Every row gives one point. Each copy is the shape, with its points in the same order, stretched, turned, moved and blurred by noise. Say if it was mirrored as well.

Shape (7 x 3)
[[ -0.1   1.8  -4.3]
 [  2.2   7.5   4.1]
 [ -6.8  -5.9  -6.4]
 [ 16.4 -10.5   9.9]
 [ -0.9  -1.7  -1.5]
 [ -4.5 -10.0   2.7]
 [ 49.4  -4.6  -2.5]]
Copy 1 (7 x 3)
[[  4.9  -0.2  -1.9]
 [  5.4   4.5   3.6]
 [ -5.3  -5.4  -8.6]
 [ -3.2 -11.7  25.0]
 [ -1.0  -2.5   0.3]
 [ -9.6  -8.8  -1.6]
 [ 22.6 -19.6  55.1]]
Copy 1 is: only turned
Copy 2 (7 x 3)
[[  2.3   6.3  -0.8]
 [  5.2   4.0   6.9]
 [-10.7   4.4  -4.2]
 [  0.0 -20.0   5.6]
 [ -2.6   2.3  -0.6]
 [-15.8  -4.0   1.2]
 [ 28.5 -31.4 -17.4]]
Copy 2 is: only turned
Copy 3 (7 x 3)
[[  7.0  -0.6  -1.6]
 [  3.6   4.0   8.5]
 [  1.4   0.6 -10.0]
 [ -5.6 -10.4  12.2]
 [  1.1   0.5  -0.9]
 [-10.1  -0.4  -5.4]
 [ 10.8 -29.2  34.9]]
Copy 3 is: only turned

Shape (11 x 6)
[[-13.6  -8.7  -4.3   9.9  -1.6 -14.3]
 [-11.1   2.9   0.6  10.9 -15.4 -16.3]
 [  8.5  21.5 -12.7 -18.2 -14.4   2.2]
 [ 16.9  14.0  18.2  19.5  -9.2  15.0]
 [ 18.8   4.9 -20.1  -9.3 -12.7  -5.3]
 [ 15.8   1.3  11.3  -1.7   1.0  12.0]
 [ -4.9 -18.5 -20.1 -15.6  -4.4  18.3]
 [-17.2 -17.3   2.3  15.3   3.0  -8.7]
 [-11.9  -8.9   3.6   6.0   9.4 -11.7]
 [-10.5   4.4  18.0 -16.1 -12.5 -16.6]
 [-17.2 -14.5 -19.4  -9.0  15.9   1.4]]
Copy 1 (11 x 6)
[[  3.9   5.4   3.6  13.7   9.2 -10.8]
 [  6.9   8.1   8.1  17.9  -9.1 -12.9]
 [-21.4  -0.1  -5.1  -5.8 -19.1  -5.7]
 [ 21.3  15.0 -10.3  -9.6 -19.6  23.0]
 [ -9.4 -16.5  -8.8  -3.1  -8.2 -16.8]
 [  5.8   3.7 -11.3  -3.4  -6.3  23.1]
 [-20.5  -5.4 -29.8   0.9  17.7  -0.8]
 [ 11.0   8.9   2.3  18.6  17.9  -3.2]
 [  5.4   5.1   5.9   9.8  14.5   4.1]
 [ -5.3   9.8  20.8  24.5 -22.1   8.4]
 [-19.4  -1.4 -10.3  -3.8  34.0  -5.4]]
Copy 1 is: only turned
Copy 2 (11 x 6)
[[  6.5  -4.1  -4.1 -13.4 -16.3  -3.2]
 [  8.7   2.4   0.0  -5.4 -22.0 -12.6]
 [  7.2  28.2  -4.5   4.5   6.4  -4.1]
 [  2.2  -7.3 -22.3  26.8 -11.9 -11.7]
 [ 18.6  24.7 -15.0  -0.7   0.3  -0.8]
 [  6.4  -2.5 -15.5  16.4   4.5   0.5]
 [  4.0  11.1  -2.7  -4.9   1.8  29.8]
 [  1.2 -14.9  -3.7 -12.5 -18.2   2.0]
 [  1.9 -12.1  -2.4 -11.8  -6.2  -5.3]
 [ 12.5  -0.5  18.7   1.0   0.2 -12.2]
 [ -6.5   2.5  -0.4 -22.1   7.1  16.9]]
Copy 2 is: only turned
Copy 3 (11 x 6)
[[  9.9   4.9  -9.8  20.4   7.3 -10.2]
 [ 22.1  12.9  -7.7  12.7  -1.0 -12.8]
 [ 20.8 -14.3 -11.3 -21.9  -6.1   1.1]
 [ -9.1  24.9  11.0 -14.1 -14.3  22.9]
 [ 30.2 -18.0  -8.7 -14.2  11.7  13.7]
 [-11.3  -0.1   8.3 -10.9   0.7  10.6]
 [ 12.6 -30.5   3.0  18.1   4.9  17.8]
 [  1.7   7.6  -4.4  30.6   4.5  -8.4]
 [ -3.7   0.9  -5.5  16.7   6.7 -12.2]
 [ 10.7  -1.2   8.1   1.5  -5.4 -30.9]
 [  0.5 -23.8 -15.3  24.9  10.3  -5.4]]
Copy 3 is: only turned
Copy 4 (11 x 6)
[[-11.0  -1.1 -14.7  -6.9   0.6   1.1]
 [ -1.9  10.1  -8.7 -13.2  -7.1   0.6]
 [-16.9  23.2  19.5  -2.0 -11.6 -11.5]
 [ 31.7  21.1  11.2   5.0   8.0  -9.3]
 [ -8.0   4.8   9.3   3.0 -23.6 -23.6]
 [  9.7   6.8  20.7   4.3   9.5 -11.8]
 [-22.1 -12.0  20.5  16.4 -15.0   2.4]
 [ -6.1  -7.0 -13.3  -2.5   5.0   7.7]
 [-13.1  -0.4 -10.6  -6.5  11.8  -1.9]
 [-12.8   6.9  17.8 -26.5   7.7   5.6]
 [-35.5  -9.4  -3.4  12.9   0.1   0.7]]
Copy 4 is: mirrored
